Each row of a before or after table is a point. One or more steps were done to the points. Then noise was added and the rows were shuffled. The steps act on how far a point lies along the listed directions, d1 being the first. Name the steps. A step turns or swaps two directions, mirrors them in a line or flattens them onto one, adds a multiple of one to another, or multiplies one. Angles are multiples of 10 degrees, from the lower direction toward the higher: turns from -170 to 170, lines from 10 to 170 but not 90. Use the fewest steps. Two steps may share a direction if one is a turn and the other turns, adds or multiplies; they go together, in the order done. Otherwise the lowest direction goes first.

Directions:
(1): [-20 -36 -36]
(2): [ 25  26 -41]
(3): [-44  31  -8]
Before, 10 rows:
[[ 37 -29   1]
 [-10 -27  12]
 [ 42   3 -68]
 [-59  27  45]
 [ 49   5  15]
 [ 23   2   8]
 [  7  39 -38]
 [ 22  22  -8]
 [ 25 -25  -4]
 [ 16  14  15]]
After, 10 rows:
[[ 19  -8  18]
 [ 44  16 -35]
 [ 15  11  18]
 [ 76 -47 -38]
 [ 15 -36  13]
 [ 46 -16  38]
 [ 37   5   3]
 [-67  70   3]
 [-29 -14   7]
 [ 26 -46  24]]
Steps: turn d2 and d3 by -40 degrees; multiply d3 by 1.3

Directions:
(1): [ 18  23  25  32 -33 -49]
(2): [ 64   2 -27 -20 -24  14]
(3): [23 37 27 32 30 39]
(4): [ 16  11 -32   1  54 -41]
Before:
[[ -4 -24 -31 -23  -3 -78]
 [ -6  10   5  22  -2 -66]
 [-50 -15   6  21  25  10]
 [ 47  37  53  29 -17  18]
 [  6 -31 -27 -47  -1  30]
 [ -8  22  17 -17  54 -11]
 [ 16  29  21  10  31  -2]
 [-19 -37 -40 -42  74  24]
 [  3  37  26  15  34  34]
 [ 36  10  17  -5 -44  39]
 [-44  -7   5   7  71  37]]
After (11 x 6):
[[ 47  24  15   5 -13  42]
 [-47 -69 -12 -52 -41  -4]
 [  8  -7 -16  -3  -8 -88]
 [ -1  15 -11  17  40 -52]
 [  9 -23   6 -26 -58   4]
 [-53 -20  12  20   4   5]
 [ 43  27  14   4  51  48]
 [-73 -45   6 -18   6  30]
 [-20   4   2 -20  35  51]
 [ -5   0  -6 -22  42  16]
 [-31  -9   2 -46  30  -4]]
Steps: turn d1 and d4 by 50 degrees; turn d1 and d3 by 60 degrees

Directions:
(1): [-16  50 -63  23  28  -9  25   1  12]
(2): [ 28 -46 -42   5 -33  -1  13  16  52]
Before, 14 rows:
[[  4  14 -25  12  12   5  -7  -7  -6]
 [-31  44 -14   7  45  -9  -6 -11 -38]
 [-27  27  11   0  25 -11   9  -7 -29]
 [ 47 -59  -9  -5 -33 -10   6  11  23]
 [  2 -13 -14   6  -9  -7 -19   8  -1]
 [-26  95 -41  12  49 -22  17  -3 -10]
 [-20  15  -3  -1  20  -7  -2  -3 -26]
 [ 13  40 -80  30  -1 -12  35  11  39]
 [  6   8 -73  14  -8 -15  39  -4  38]
 [ 19 -24  29  -6 -18   8 -12  -4   0]
 [-50  60  25  -6  39  -8 -21 -25 -42]
 [ -2  28  63  -8  31 -13 -29  -6 -58]
 [-11  62 -29  20  21  -2   8  -4   5]
 [-33  63 -52  39  53 -18  45  18  10]]
After:
[[ 51 -66 -15 -15 -51 -10   0  24  61]
 [ 20 -45 -44   6 -20 -11   1   9  31]
 [ 33 -92  29  -1 -43  -2   9  33  43]
 [  3 -27 -31   0  -5 -11   8   8  11]
 [ -5  39  -2  16  20  -3   2 -11 -14]
 [ -6   0   1   3   2  -6 -24   5 -16]
 [ -3  28  47  -8  29  -9  -8 -13 -62]
 [  2 -24 -32   5 -13 -13  24  10  25]
 [  1 -23 -77  12 -19 -12  11   4  69]
 [ 40 -53  62 -22 -55   8 -25   2  -1]
 [ 16 -21  -5   2  -7  10 -13  -3   2]
 [ 18 -52  59 -28 -35   4 -15 -15 -19]
 [ 33 -37   2  -1 -40   9  -7   8  40]
 [ 20  26 -72  28  19 -29  26  17  33]]
Steps: turn d1 and d2 by 140 degrees

Directions:
(1): [ 31  -7  21 -37 -60  -1 -50  19   9 -50  -7  -9]
(2): [-21 -40 -15   0   3 -15 -35 -82  13  -5  -1 -36]
(3): [-24  54 -40  17 -44  28 -29 -22 -41  12 -18  19]
(4): [-38  18  35 -50 -30  33  39 -21  41  24 -15  -7]
(5): [ -9 -31 -39 -27  20   1 -16  10  31  -1 -54  64]
(6): [ 15  -7  -1  37 -17  32  37 -35  23 -55  28  45]
Before, 13 rows:
[[  9 -44  12   3  29  -7  11   6  18   4 -15 -26]
 [ 32   1   9  -4 -32  -8 -19  57 -38 -17 -10   9]
 [-28  15 -19   1 -34  -1 -35 -71 -21  -5  17  -8]
 [ 80 -41  58  12  11 -15   3  49  -1 -75  68 -13]
 [ -6  -5 -28 -13  15   8 -28  -7   8   3 -47  41]
 [ 36 -13  10  56  18 -17  24  49 -23 -30  43  35]
 [ 14 -55 -48  29  16 -36 -54 -58 -45   0   3 -34]
 [ 33 -25 -14  23   6 -29 -40 -17 -24  -9   8  -2]
 [ -2  -6  17 -16  48 -37   5  48 -12  61 -22 -14]
 [ -9  27   6   9 -23  22   2 -19 -23  15  16 -24]
 [ 16  10  15 -36  57 -26  41  71   5  40 -21  18]
 [ 31   1  25  45  -2 -16  41  19  -8 -20  37 -16]
 [ -4  -2  12 -47  -8  35  11   8  30 -11 -34  31]]
After (13 x 12):
[[ 28 -95  11 -61  18 -37 -73  -7  46 -47 -22  -9]
 [-39 -15  15 -43 -38  33  39 -83  33  23 -11 -19]
 [ 17  -6  19  -6 -40  20 -10   7   9 -23 -15 -21]
 [ 60  15 -10  32 -30 -18 -39 -13 -42 -62  34  -7]
 [ 28  15  24   3  24  -2   4  50 -35   4  17 -26]
 [ -4  31  29  19   7   5  10 -15 -24  24  22 -47]
 [  7 -39 -37 -13 -13 -28 -43  -3  16 -11 -45  16]
 [ 10 -62   2  27  32 -27  10 -24  -5 -16  14  -8]
 [ -8  -6 -25   7  21  22  12   2   4  14 -14  41]
 [ 31   7  13  42 -54  12 -14 -32 -13 -54  28  12]
 [-13 -23  17 -20  -6  -2   6 -57  21  15  -8 -13]
 [-50  17   4 -30  21  13  51 -12  17  43  -5  32]
 [ -9 -50 -25  -5  -4 -45 -75 -28  -5  -5 -17 -16]]
Steps: mirror d1 and d3 in the line at 130 degrees; turn d2 and d4 by 100 degrees; turn d5 and d6 by -160 degrees

Directions:
(1): [ 15  34 -51 -28  39  -4  20  14  43 -13 -31  -6  45  45]
(2): [-52 -12 -16  30 -35 -33 -32  38  31  -4  20 -46  40  -7]
Before, 14 rows:
[[-23 -22  25  10 -23  -4 -20 -11 -30   1  -9  22 -35 -25]
 [ 56  -4  39 -10  31  28  28 -42 -40   4 -27  53 -59   3]
 [ -9 -23  39  24 -38  16 -40 -16 -36  17  33  10 -33 -16]
 [ 14 -19  35  10 -13   9  12 -24 -40   9  25  19 -68 -23]
 [  3 -46  34  14 -19   5 -20   0 -49  11  10  19 -34 -27]
 [ 27   1  31  -9  12   3  23 -27 -28   9   1  24 -30  -8]
 [-50  -5 -13  21 -31 -28 -16  33  27 -11  12 -38  42   6]
 [  3 -32  44  18 -11  16 -12 -10 -33   4  25   9 -57 -24]
 [ 29   6   7  -3  31   7  31  -4 -13  17  -6  10   0   3]
 [ 25 -36  79  14 -34  26 -24 -52 -86  17  22  36 -95 -53]
 [ -2   9 -27  -5  11  -2  20  -4  24  10  -1   2  31  26]
 [ -7 -32  38  22 -40   3 -15  -5 -34   6  34   1 -43 -31]
 [ 63   7  14 -36  36  33  35 -35 -34   6 -25  37 -49   1]
 [ 25 -12  18  -2  17   5  23 -26 -15   6 -21  20 -20  15]]
After:
[[-31 -29 -22  17 -17 -27 -31  46  15  -4   0 -27  40   5]
 [ 15  -3   6  -4   8  15  23 -31 -14  19   5  28 -12   5]
 [-26 -43  40  33 -52 -10 -31   5 -32  12  33 -25 -37 -53]
 [-26 -16  25  25 -29 -29 -13   8  -5   7  25 -19   2 -22]
 [-42 -47  45  58 -54 -24 -39  12 -15   6  26 -22 -22 -37]
 [-45 -16 -12  31 -35 -34 -17  33  22  -3  34 -42   7  -7]
 [-76 -25 -18  47 -67 -53 -71  53  34  -8  31 -76  50 -14]
 [  1 -18  27  22  -4  -5   7   4 -24  23  17  -5  -7 -23]
 [ 24  33 -26 -34  39  10  36  -5  18 -13 -32  14  22  44]
 [-37 -17 -13  26 -15 -21 -28  41  33 -12  20 -44  20   7]
 [-33   4 -27  16 -21 -12 -41  29  33  -1  14 -31  46  27]
 [-29  -2 -31  13 -21 -27 -14  40  38 -13  13 -39  40  16]
 [-17 -33  27  29 -23 -16  -7  -7  -9   8   5 -10 -11  -6]
 [-45  -5 -21   9 -16 -28 -24  24  20 -11 -19 -10  22   2]]
Steps: turn d1 and d2 by -110 degrees
